Each row of a before or after table is a point. One or more steps were done to the points. Then noise was added and the rows were shuffled. The steps act on columns, c1 being the first. Write out the steps. A step turns or swaps two columns, mirrors them in a line or flattens them onto one, adds a multiple of one to another, or multiplies or shifts one. Angles are multiples of 10 degrees, from the lower column toward the higher: turns from -170 to 170, lines from 10 to 170 but not 90. Use the fewest steps. Two steps may share a column if one is a turn and the other turns, adds or multiplies; they go together, in the order done. Otherwise the lowest column goes first.

Before (8 x 2):
[[-34  28]
 [  5  46]
 [-36  -3]
 [-19  12]
 [ -2   0]
 [ 47  28]
 [ 33   0]
 [-49 -49]]
After (8 x 2):
[[-46 -47]
 [ -1 -36]
 [ 11 -18]
 [ 22  44]
 [  0  31]
 [  2   0]
 [ 47  10]
 [ 30 -36]]
Steps: swap c1 and c2

Before (12 x 4):
[[-48 -36  -5  12]
 [-19 -12  34 -18]
 [ 26 -31  17 -10]
 [-33 -37  -3 -18]
 [-35   2  40 -12]
 [ 31  -3 -19 -12]
 [ 10 -28 -39  17]
 [ 25 -40   4  25]
 [ 11 -58  13  34]
 [-49   0 -12  16]
 [ 19 -12 -20 -26]
 [ 29 -11 -29  -7]]
After (12 x 4):
[[ 12 -44 -43  -3]
 [-50  34  -8  -9]
 [-18  18  37   4]
 [ 24 -71  21   4]
 [-35  55  47  -5]
 [ 12 -75  -2 -34]
 [ 24 -77  -3 -28]
 [ 33 -55 -27  17]
 [ 17 -44 -11  29]
 [-48  76 -17 -12]
 [ 34 -52 -15  20]
 [-30  14   5  16]]
Steps: add -1.5 times c1 to c2; mirror c3 and c4 in the line at 170 degrees

Before (8 x 9):
[[-13  30 -44  -8  58   0 -49  15  -5]
 [  4   4 -34 -11  -5  22  29  -3 -19]
 [-12  26  27   9 -19 -43  -2   5   7]
 [-36  -9  63  35  -9  24  47 -63  13]
 [ 59  24  -1   8  49 -55   9  14   1]
 [ -8  24  47  60 -33  45  40 -31  17]
 [ -9  -4 -29  49  26 -50 -57  -6 -13]
 [-14 -21  49  22 -25  59 -17 -41  -4]]
After (8 x 9):
[[ 37 -64   7 -38 -10  27  15 -62  12]
 [ 53  27 -10  -8  23 -54   1   1 -16]
 [ 60 -42  34 -11 -33  44   9 -40  19]
 [ 11   2  21  61  49 -55   0  15  -5]
 [ 22 -52 -13 -13 -25  58  10 -39  -3]
 [ -7  47  21 -11  59   4  -1  24  -7]
 [-11  32   0   4  -9  18   1 -12 -17]
 [  8 -22  29 -11 -17 -42  -1   3   9]]
Steps: swap c1 and c4; turn c2 and c3 by 80 degrees; flatten c7 and c8 onto the line at 100 degrees

Before (14 x 12):
[[  18  -27   36   35  -11  -16  -35    4   40   -6    7  -41]
 [  14  -17   43  -24    3   36    1  -27   13  -16   11   28]
 [  19  116   13   35   27  -25  -12    5   38  -14    6  -47]
 [ -40  -19   34   22   18   53   -3   14  -10  -15  -19  -14]
 [  14  -41   -5   10   16  -34   49   -7    9  -42   49 -103]
 [  -6  -41   14   21   12  -31  -33  -10  -70  -22    7   22]
 [ -14    3   39  -13   -7  -25  -24   13   20  -30   42   25]
 [  16  -33  -26  -46   34   53   -8   36  -26  -20   -3   20]
 [  13   -4   42  -41   25  -30   75   -1  -23   51   29    2]
 [  -6  -10   19   26  -16  -35    9    6 -115  -13  -13   -2]
 [  20  -37   37   17   15   -8   11   18   34  -39   -1   20]
 [  -5  -14  -18   -3   -3  -16  -15   -9   23  -13  -17   17]
 [   6   38   45  -15   41  -42  -23  -11   34   -6   -7   11]
 [ -18  -10    4   60   30   85  -29    7   35  -20   11    1]]
After (14 x 12):
[[  17  -17   -4   19   -7  -40   10  -22   36  -39   -2   18]
 [  12  -30    1  -46  -18    5   75  -16  -24   50   50    3]
 [ -16   85   -2   58  -25  -22  -25  -21   33  -21   13   -1]
 [   9  -39    6  -11  -38   40  -18   -9   37    0  -11   13]
 [  13   35    2  -25  -14  -29   -2   25   17  -15   12   35]
 [  -2  -36    5   23   13   -3   10    5 -112  -15  -20   -6]
 [  -4  -32   -2   24  -16  -36  -36    3  -68  -22   14   20]
 [ -38   52    3   24   -8  -29    0  -19  -15  -10  -29  -12]
 [   8  -40    3    9  -18  -37   52   -3    8  -38   74 -103]
 [  20  -23    2   33   12  -21  -37   -1   37   -8   10  -41]
 [ -18  -20   -2  -17   13    7  -27   -5   21  -27   69   28]
 [  -7  -16   -2   -4   -1  -14  -13   12   28  -14  -24   24]
 [  16   47   -3  -48  -14  -41   -2  -44  -26  -20   -6   16]
 [  13   -3   -2   39  -25  115  -11  -14   36  -17    5  -48]]
Steps: mirror c2 and c6 in the line at 40 degrees; multiply c3 by 0; turn c5 and c8 by -150 degrees; multiply c11 by 1.6

Before (9 x 20):
[[ 10  32 -20  22   1  18  -9  18 -31  24   3  -6  30  34 -40  59   4 -45
   15 -26]
 [ 11  19 -17  42   6   0  -3  19 -12   3  22  39 -41  19  32  -5  10  45
    0  66]
 [  5  -1  12  14  13   5  11  23 -14  -8 -33 -14  -8  -9   0  65  -4 -51
  -49  43]
 [-36  15 -32  26  -7 -38 -24  31 -52 -33 -36  25   4   3  21 -36  20   7
  -16   5]
 [ 38 -30  -9 -28  -8 -28 -12  -4  17  42 -37 -28 -81  42  20  17 -31  -9
  -67 -34]
 [ -7  -7  -9 -14  17   3  48 -42  39 -41 -44 -18 -12 -31   7  45   7   5
   -6 -56]
 [-13 -59   2  54 -65 -44  49 -10 -16 -20 -19   8 -38   6 -27 -59  46  39
   34  -6]
 [ 30  30 -31  -9  28 -15   4  22 -28   9 -10   3 -26  25 -47  41  28  -9
    3  69]
 [-26  62 -28 -25  -7 -28 -11  39  26 -20 -42 -43  14  10  44  66   7  10
  -11  49]]
After (9 x 20):
[[ -4  -9  -8  45  16  -3  18 -46  40  62  18 -21 -11 -35   5  49   3   4
   -5 -54]
 [-31  57 -30  45  -8 -28  26  39  27  -3  19 -46  17   6  -6  65   8  12
  -11  54]
 [ 10  -2  14  -5  24   6   6  24 -16  13  26 -16  -7 -10 -11  63   1 -52
  -55  45]
 [ 30  33 -30 -48  30 -10 -11  19 -23   7  53   2 -27  25  41  39  32 -14
    3  71]
 [  9  34 -17 -70   2  20 -20  16 -31 -19  65   3  34  36   6  59   3 -45
    4 -24]
 [ 12  16 -20 -21   8  -1   3  10 -11   0  82  37 -41  23 -54  -5  11  46
    0  67]
 [ 40 -27  -9   6  -3 -26 -48  -3  18 -36  29 -32 -80  39  10  19 -40  -7
  -68 -31]
 [-34   7 -33  -5 -11 -36  53  26 -47  -1  21  26   4   9 -37 -35  16   7
  -18  10]
 [ -6 -60   4 -62 -69 -46 -13 -10 -17  51  48  10 -39  -1 -23 -54  43  35
   36 -10]]
Steps: turn c4 and c15 by -130 degrees; add -0.7 times c14 to c4; turn c7 and c10 by 120 degrees; multiply c7 by 1.3; shift c11 by 60
